Each row of a before or after table is a point. The points were changed in one or more steps. Then noise was added and the rows were shuffled. The steps act on columns, c1 being the first. What was done? A step turns or swaps two columns, mirrors them in a line or flattens them onto one, adds a multiple of one to another, or multiplies or shifts one. Angles are multiples of 10 degrees, from the lower column toward the higher: turns from -170 to 170, lines from 10 to 170 but not 90. Use the fewest steps. Two steps may share a column if one is a turn and the other turns, adds or multiplies; they go together, in the order done. Otherwise the lowest column goes first.

Before (14 x 2):
[[-5.6  7.9]
 [-3.0 -7.4]
 [-1.9 -1.1]
 [-3.1 -2.5]
 [-3.3 11.8]
 [-7.1 -1.3]
 [-5.9 -0.9]
 [ 2.3 -5.3]
 [-5.1  0.5]
 [-2.7 -1.5]
 [ 1.1  2.4]
 [-5.7 -5.2]
 [-5.1  4.7]
 [-5.7  1.2]]
After (14 x 2):
[[ -8.4  -1.1]
 [ -7.7   0.5]
 [ -5.8  15.4]
 [ -0.9  -6.8]
 [ -7.9   6.9]
 [ -8.7   2.3]
 [ -7.8  10.1]
 [ -2.7   3.8]
 [ -6.3  -3.4]
 [ -8.3  -7.0]
 [ -5.1  -1.2]
 [ -5.6  -2.1]
 [ -6.0  -9.8]
 [-10.0  -1.7]]
Steps: shift c1 by -3.0; multiply c2 by 1.3

Before (9 x 6):
[[  7.4   3.8   0.8   1.2  -4.7   2.5]
 [  1.9  -5.9  -4.3   1.2   5.7  -0.3]
 [ -3.4   1.7  -5.5  -3.4   1.7  -5.7]
 [ -2.5   1.8   3.6  -0.3   1.1  -1.4]
 [  0.0  -0.6  -7.7   5.0   3.0  10.0]
 [  5.8   2.5   2.5   1.9  -8.9   3.5]
 [  3.3   0.8   1.2  -4.5  -3.2  -3.3]
 [  3.2  -2.2  -2.1 -11.0   5.5  -5.0]
 [  5.9   2.7   0.9   1.5   0.9  -0.3]]
After (9 x 6):
[[  3.8  -3.1   1.7   3.0   0.9  -4.0]
 [ -3.5  -2.6   6.7   3.3   4.1   2.1]
 [  7.3   2.7  -3.5   3.1   0.9  -2.9]
 [  2.5  -1.5   2.4  -5.7   0.8   6.7]
 [ -0.4   4.0  -7.5  -3.3   5.4   9.2]
 [  2.9 -10.8   7.1   3.7  -0.8   4.1]
 [  5.8   3.6  -7.0   1.2   2.1  -6.9]
 [ -3.2   0.7   0.9   1.4  -3.9  -1.4]
 [  6.1   2.4   0.6   2.2  -1.5   0.3]]
Steps: mirror c2 and c4 in the line at 30 degrees; turn c3 and c5 by -120 degrees; turn c3 and c6 by 70 degrees

Before (11 x 12):
[[ -2.1   4.6 -10.1   0.4   4.5  -2.6   1.2   5.7   2.9  -1.8 -10.5  -1.9]
 [ -4.9   0.1  -5.9  -3.5  -2.2  -1.1   6.0  -9.3   5.7  -1.7   3.5  -6.2]
 [  6.6  -2.9  -6.4  -3.4  -1.1   1.6  -1.9   0.5  -1.2   0.1  -2.9   3.1]
 [ -0.1   5.6  -4.5  -1.4   2.6  10.6   7.5  -1.7   1.4   4.5   7.1   2.8]
 [ -7.7 -11.4  -8.9  -4.5   1.4   2.6  -2.0  -5.1   3.2   5.2  -4.3  -9.1]
 [  2.2   3.3  -2.9  -2.7   0.6   2.8  -0.6  -4.7  -2.2   0.6  -2.0   0.2]
 [  4.2  -3.9  -6.4   5.9   5.0  -2.6   2.7  -7.0   5.6  10.2   0.5  -4.5]
 [ -7.9  -4.2  -4.0  -0.5  -4.2   0.5   5.6   0.4  -1.2   0.0  -3.7 -10.2]
 [ -2.2  -6.4  -0.2   1.7   3.5  -1.3   2.1  -2.0  -0.2   0.8   1.6   3.0]
 [ -2.9   1.6  -9.6   3.9  -1.6  -1.1  -0.1   0.3  -7.2  -6.0  -1.9  -4.0]
 [ -1.0  -1.0  -3.1  -9.7   0.8  -4.8   4.2   2.1  -1.6  -0.6  -0.7  -8.0]]
After (11 x 12):
[[ -0.5   6.3   7.5  -3.7   2.2   8.2   7.4  -3.6  -1.7   3.9   1.5   3.3]
 [ -3.1   1.3  -5.9  -1.9  -7.2   8.4   0.0   0.8  -1.1  -6.2  -0.4  -3.8]
 [  7.1  -2.4  -1.0  -5.8  -1.5   4.1  -1.9   1.2   0.2  -0.2  -0.1   2.6]
 [ -8.6 -11.2  -0.4  -7.9   3.0   6.1  -2.2  -3.7   0.0   5.2   1.4  -9.2]
 [ -1.1  -1.1  -3.3  -9.9  -1.2  -4.2   4.4   2.5  -1.0  -0.7  -0.9  -7.8]
 [  4.2  -3.6  -6.6   1.8   6.5   6.2   2.6  -6.7  -2.5  10.4   2.5  -4.3]
 [ -8.3  -4.2  -0.8  -2.4  -2.4   3.4   5.6   1.3   2.9   0.3  -1.4 -10.5]
 [ -4.9  -0.2  -2.1  -6.3   4.6   2.4   5.9  -9.3   4.3  -1.2   3.2  -6.5]
 [ -2.1   4.7  -7.0  -4.7   4.4   6.4   0.9   8.1  -3.3  -1.2  -3.1  -2.0]
 [ -2.4  -6.5  -1.7   1.8   0.8   0.2   1.6  -2.0  -4.1   0.3   1.2   3.4]
 [  2.4   3.7   1.5  -3.7  -2.2   2.2  -0.3  -3.0  -1.5   0.2   1.6   0.2]]
Steps: turn c3 and c4 by 30 degrees; turn c3 and c6 by -60 degrees; turn c5 and c9 by -70 degrees; flatten c8 and c11 onto the line at 160 degrees
